Every row gives one point. Before rounding, the points of a table are all equally far from one centre. They may lie mostly on one side of it. Where is the centre, to within rounding?

Points, 8 rows:
[[ 44 -31]
 [  5 -25]
 [  1 -19]
 [  2 -21]
 [ 24 -35]
 [ 40 -33]
 [  4  16]
 [ 60   1]]
Centre: [29 -4]

Points:
[[-25  37  29  36]
 [-30  47 -11  -9]
 [  9  30  40  26]
 [ 21  21  33   9]
 [ -7  40  60  12]
 [ -9  -5  12   6]
 [-11  44  60 -15]]
Centre: [-14  33  23  -2]

Points:
[[ 18  36 -33  28 -60 -20 -19   1]
 [  7  39  -9   1 -53 -52 -16   7]
 [ -6 -13 -31  -4 -40 -47  14   6]
 [ 27  44   7  14 -26 -42  30  12]
 [  5  11   3  26 -44 -50  18 -13]
 [  7  11 -15   9 -48 -16  30 -19]
 [ 15  28   9  12 -23 -40 -44  25]
 [ 37  28 -39  15 -46 -33  20  11]
 [ 11  33   3  54 -19 -51 -14  -4]
 [ 32  -8 -13 -15 -11  -3 -21   5]
 [ 14  26 -23  45 -37 -50  27  21]
 [ -1  22  -1  -1 -32 -32  18 -34]
 [-10  -5 -31  29   3 -59  21   0]
 [ -3 -17   0  22 -45  -5  -3  17]]
Centre: [  3  21 -20  15 -12 -23  -2   9]

Points, 14 rows:
[[ -8 -42  52  13 -22   3  -6 -29  11 -11 -32]
 [ 29 -28  16 -23  14 -15  27 -24 -25 -42  -5]
 [-12 -33  31 -30 -11  12  16 -60  20 -26  -5]
 [ 13 -47  50 -28  -3  12  22 -31  -5 -32  13]
 [ -7 -53  22 -41   0  -3  48 -18 -14 -31 -30]
 [ 14 -26  35 -54 -36 -14  12  -2   4 -40   7]
 [ 18 -17  28 -13 -17   1 -10 -32 -24   3 -50]
 [-15 -27  25 -10   1 -21  42 -49   3 -42 -15]
 [ -4  -1 -12 -21   3  13  38 -38 -19 -20 -24]
 [ 11 -18  -1   1 -29   8   7 -37  26 -28 -30]
 [-13 -25  17 -33 -28  35  14 -40  10  -4   1]
 [ 27 -21  40 -12 -20   7  32 -42   8  -9 -38]
 [  6 -29  51 -39   9  31  17 -33 -23  -7  -3]
 [ -2  -7  48 -28 -46  19  36 -26  24 -26 -19]]
Centre: [ -8 -12  29 -20  -7   3  10 -10  -4 -25 -19]

Points, 19 rows:
[[-19  -8 -25   5   0 -11 -12 -42 -24 -33  11 -32   5  -2]
 [ 22 -23   3  -2  14  -3  13 -43  21   6  31  26  -6  14]
 [-18   5  13  21   2  18   3 -30  28   4  39  -3   3 -18]
 [ 33   4   5  -6  34 -16  15 -38  17   5  17  12  -3  26]
 [ 19  18 -10   6  16  -2  24 -24  35 -25  19 -21 -14  -9]
 [  5   2 -21 -11   4   4 -28 -37  24  19   6  31  20 -11]
 [ 27   7   1  -5  -1  29  -3 -45  15 -11   8 -25  12   9]
 [ 15  -5 -28  -9  10 -12  15 -42   1  -2  41  -5 -13  25]
 [ -1   8   0 -12  -9 -15  38 -33 -11 -25  25  15  12  -5]
 [ 12 -12  12   8  23   6 -11 -41  24 -20  34   7  -9  12]
 [ 14 -19 -17 -11 -14   5  -7 -29  15  13  32  16 -17 -18]
 [-15   5  -2 -12  37   6 -16 -37  15 -32 -10 -16   8   9]
 [ 10  17   8  23  25  -3  24 -45   8 -29   7  20 -13   0]
 [-19  13  -6  12   0 -18  16 -60 -28 -22  12   8   1  10]
 [-10  22   5  15  19  31   8 -19  12  -5  11  -5  13 -33]
 [-14 -29 -33  -2  16   1  16 -44  -2   7  29 -16 -11  18]
 [ 26  -7  -4  15  27   2  34 -20  -1 -24  12 -26  18  11]
 [ -3  11  -6   1  15   1  -4 -18  20 -28  14  21 -30   4]
 [  7  14 -16  -5  10  12  -9 -38 -14 -15  25  23 -18  10]]
Centre: [  1  -2  -7   7   9 -12   3 -30   4   2   2  -5   5  -6]
